Each row of a before or after table is a point. The points were changed in one or more steps. Then noise was added and the rows were shuffled. The steps act on columns, c1 being the first. What was done? A step turns or swaps two columns, mirrors them in a line or flattens them onto one, adds a multiple of one to another, or multiplies or shifts one. Angles are multiples of 10 degrees, from the lower column toward the higher: turns from -170 to 170, lines from 10 to 170 but not 90. Use the fewest steps. Two steps may share a column if one is a turn and the other turns, adds or multiplies; they go together, in the order done. Otherwise the lowest column goes first.
In the rows, 128 means zero.

Before, 10 rows:
[[141 160 178]
 [ 84  92  88]
 [ 45  89 138]
 [144 124 147]
 [ 71 150 131]
 [110 156 111]
 [ 76 126 151]
 [104 133 112]
 [187 145 129]
 [170 161 176]]
After:
[[176 101 110]
 [113 130  66]
 [101 104 104]
 [150  95 170]
 [ 75 176 109]
 [110 126 105]
 [113 197  68]
 [152 131 137]
 [188  90 142]
 [131 152  74]]
Steps: turn c1 and c3 by -70 degrees; turn c2 and c3 by -160 degrees

Before:
[[152 113 164 152 108 142 170  91]
 [ 86 120  91  71 175  88 100 138]
 [161 142 142 142  64 109 167  88]
 [154  71 131 154 101 105 142 168]
 [ 78 159 123 115 143  90  66 168]
 [158 126 109  97 162 114  86 126]
 [106  62 104 103 119 159 106  71]
 [ 83  53  85 100 145 156  96  98]
 [137 143 145 214 123  80 155 119]
 [ 97 155  65  91 164 116 113 161]
 [173 122 119 167  84  78 144  98]
 [111  99  87 128 116 188  98  79]]
After:
[[152 154 132  71 191 117 122 123]
 [ 81 210  84 176 151 134 115 116]
 [ 77 140 125  92  65  84  90 143]
 [113 155  89 184 139 171  98 103]
 [174 106 123 106 164 156 113 188]
 [ 86 171  91 144  91  69 135 156]
 [ 96 132  61 128  81  77 137 123]
 [153 110 164 142 169 172 145 131]
 [105 185 104 195 165 152 102 128]
 [153 163 108 147  89  99 123 136]
 [139 103 144  61 136 184 143 174]
 [162  66 138 139 173 158 117 164]]
Steps: turn c5 and c7 by 40 degrees; turn c2 and c5 by -140 degrees; turn c6 and c8 by -120 degrees; turn c4 and c6 by 130 degrees

Before:
[[ 80 129 174 133 131 142 125 132 141 198  96]
 [ 80  74 131 101  88 111 114  97  85 101 156]
 [103 137 151 146 184 150 151 151  75 150  83]
 [ 84 133 166 133  85 125 190  93 165  99 131]
 [128 139 190 118 102 145 183 161 128 134 172]
 [155  66 114  97 106  90 145 152 126 120  99]
 [ 56  95  96  94 119 160 137 136 152 190  70]
 [109 175 185  55 168 129  88  97 192 198 144]]
After (8 x 11):
[[110  59 124 186 167  61  89 190 116 156 143]
 [ 86 129  99 109 179 183 152 139 114 138  83]
 [ 90 168 155 171  88 169 114 144 155 117 156]
 [143 117  69 133 103 128 182 168 113 130 172]
 [147 175 115 180 107 121 144 106 166 121 101]
 [ 85 126 141 124  85  91 194 177 124 118 132]
 [ 71 125 102 122 131 121 123 166 114 154  96]
 [ 39 147 136 172 118 111 139  98  92 151  69]]
Steps: add 0.3 times c11 to c1; turn c2 and c4 by -160 degrees; turn c3 and c8 by 120 degrees; mirror c6 and c9 in the line at 140 degrees; multiply c10 by 0.4

Before:
[[141 115 113 111 158 121 150 103 118 136 125 130 152 129 128 146  81 122]
 [143 118  97 130 146 116 154  71  86  92 143 124 161 113 106 151 151 136]
 [142 111 120 127 142 118 134 118 121 121 120 128 160 120  96 127 148 147]
 [153 116 113  51 155 119 139  81 122 106 145 136 127 100 145 136 145 133]
 [249 150 126 137 130 110 135  88 141 136 120 119 116 175 194 122 147  86]
 [140 148 118 123 151 109 170 118 105 126 124 124 150  95 182 123  86 139]
 [127 121 121 122 139 109 136 123 140 129 122 136 126 118 108 109 146  52]
 [150  96 107 117 152 127 135 128 101 131 126 153 116 102 177 149 141 145]
 [145 109 114 143 157 110 144 129  54 119 149 124 115 110 112 115 144 146]
 [138 134  98 123 126 114 134 128 138 117 124 129 140 181 109 134 136 121]
 [137 124 113 132 155 196 145 111 135 133 128 157 136 117 135 128 147 135]
 [133 105 116 141 117 166 134  85 132 134 162 132 114  94 106 150 144 131]]
After (12 x 18):
[[249 113 119 137 119 108 124  86 158 146 136 126 132 173 195 122 145  88]
 [139 121 129 112  90 122 139 105  81 119 117 114 151 120 129 144  80 122]
 [137 126 157 130  99 197 138 111 124 125 126 110 130 114 135 129 146 137]
 [128 129 137 123 114 109 131 123 143 124 119 121 122 119 109 107 149  50]
 [131 136 132 140 131 165 117  84 154  89 138 116 103 103 103 149 144 131]
 [143 168 122 132  97 117 125  72  38 126 134  96 153 104 106 148 151 135]
 [151 133 154 115 108 126 142 129 119 107 106 106 108 106 177 150 139 144]
 [143 138 129 126 116 119 134 118  74 121 111 119 158 111  95 126 148 146]
 [145 143 122 143  97 109 141 130  72 105 132 115 109 117 112 116 144 147]
 [150 155 135  52 101 119 142  82 126 115 135 110 117 103 145 137 143 133]
 [139 123 124 123  83 110 119 120  72 145 139 118 137  90 179 123  89 139]
 [137 137 128 124 124 114 120 128 122 140 130 100 158 173 110 136 135 119]]
Steps: turn c2 and c11 by 40 degrees; turn c2 and c10 by 110 degrees; swap c3 and c12; turn c5 and c7 by 130 degrees; add -1.5 times c13 to c9; turn c13 and c14 by -20 degrees

Before:
[[174 167 186  66 177 106 183 129 142 151  70  70 128 177 152 172 193  80
  137 129 101 125 181 163 105 115 152 123 149 150 161 113]
 [159 148 103  91  97 141 161 102 182 196 159 156 186 177 133 108 189 120
  150 188 141 135 142 115 163  83  56 161 155 137 102 125]
 [165 158 107 102 127 177 133 117 170 152 139 175 176 139 163  90 150  64
  168 152 165 150 143 108 125  75 146 108 188  99 122 122]
 [110 100 159 117 178  97 162 123 107  97 115 137 158 141 139 149 176 122
  104  85  78  46 161 142 111 168 126 157 123 146 177  64]
 [139 141 125 137  97 162 119  85 172 139  95 146 196 187 133 100 145  71
  141 149 156 145  82  76 150  75 101 115 134 111  87 158]
 [158 107 124 124 114 151 140 130 189 157 125 111 168 167 119  72 220  87
  180 130 121 141 158  67 158  65  99 118 165 121  74 118]
 [ 73 166 165  94 137  39 159 121 105  94 123  98  93 134 148 112 179 149
  127  89 125  74 139 182  90 150 171 177 119 156 186  71]
 [ 40  85 187 120 172 103 106 136 112  86 133 144 175  65  85 137 152 177
  131 109 127 120  88 139 122 141 120 143 138  85 147 131]
 [102 169 164 148 130  81 133 157 119 108  87 117 120 139 176 173 188 157
  142 105 114  94 137 193  78 204 151 150 173 134 152  80]
 [133 135 120 139 125 145  85  97 125  83 152 151 176  86 109 148 115 110
  208 150  82 172  96 117 116 123 164  60  89  88  86 154]
 [139 124 154  76 157 102 179 143 113 125 104  91  96 152 119 175 206 143
  112 107 111  36 109 177  68 152 188 175 162 147 140  73]
 [ 63  93 136 183 137 134 115  86 100 115 167 115 194 105 128 117 100 161
  175 146 124 113 119 105  90 102 121 109 132  50 107 164]]
After:
[[144 124 154 179 159 102 179  99 113 124 103  91  97 152 129 167 206 143
  110 108 109  36 139 187  67 153 187 174 163 146 111  71]
 [113 142 126 104  97 161 119 179 172 139  97 147 195 188 113 116 145  71
  142 145 155 146 138  85 150  76  99 116 133 114  91 157]
 [120 169 186 210 177 106 182 111 143 150  71  69 127 177 124 169 193  81
  136 127 102 125  96 175 105 113 151 122 149 150 118 114]
 [119 148 103 156  97 140 161 158 180 197 159 156 186 177 128 117 187 121
  150 187 142 136 120 127 163  85  57 160 156 136  84 125]
 [207  86 185 107 172 103 105 117 110  84 133 145 176  64 151 136 152 176
  131 109 130 121 170 149 123 141 120 143 138  85 160 130]
 [104 107 124 116 114 150 140 144 189 157 123 112 167 165 143  72 220  90
  179 128 122 138 124  76 158  63 101 119 164 122  73 119]
 [142 170 164 112 129  80 135  86 119 109  86 117 118 138  96 162 188 156
  140 108 115  95  94 204  77 204 150 152 174 134 162  78]
 [156  94 136  49 136 135 115 172  99 115 168 115 192 104 125 134  98 161
  174 143 127 114 130 115  89 100 122 108 131  53 150 164]
 [107 158 105 160 126 177 134 150 172 154 139 175 174 137 105  94 151  63
  168 153 166 151 101 117 126  75 145 107 187  98 102 122]
 [119 135 120 102 126 146  83 149 125  85 153 151 175  85 134 157 115 111
  206 151  80 172 149 125 117 123 166  59  89  88  96 155]
 [147 100 159 153 177  95 160 124 105  99 116 135 156 141 129 150 176 121
  103  83  76  47 112 152 111 165 125 158 124 145 171  64]
 [192 166 166 160 137  39 156 141 108  97 124  98  91 135 114 115 176 148
  128  88 126  73 111 191  92 148 173 177 119 156 177  72]]
Steps: turn c1 and c4 by 150 degrees; turn c4 and c31 by -30 degrees; mirror c8 and c16 in the line at 100 degrees; multiply c23 by 0.4; turn c15 and c23 by -140 degrees; shift c24 by 10
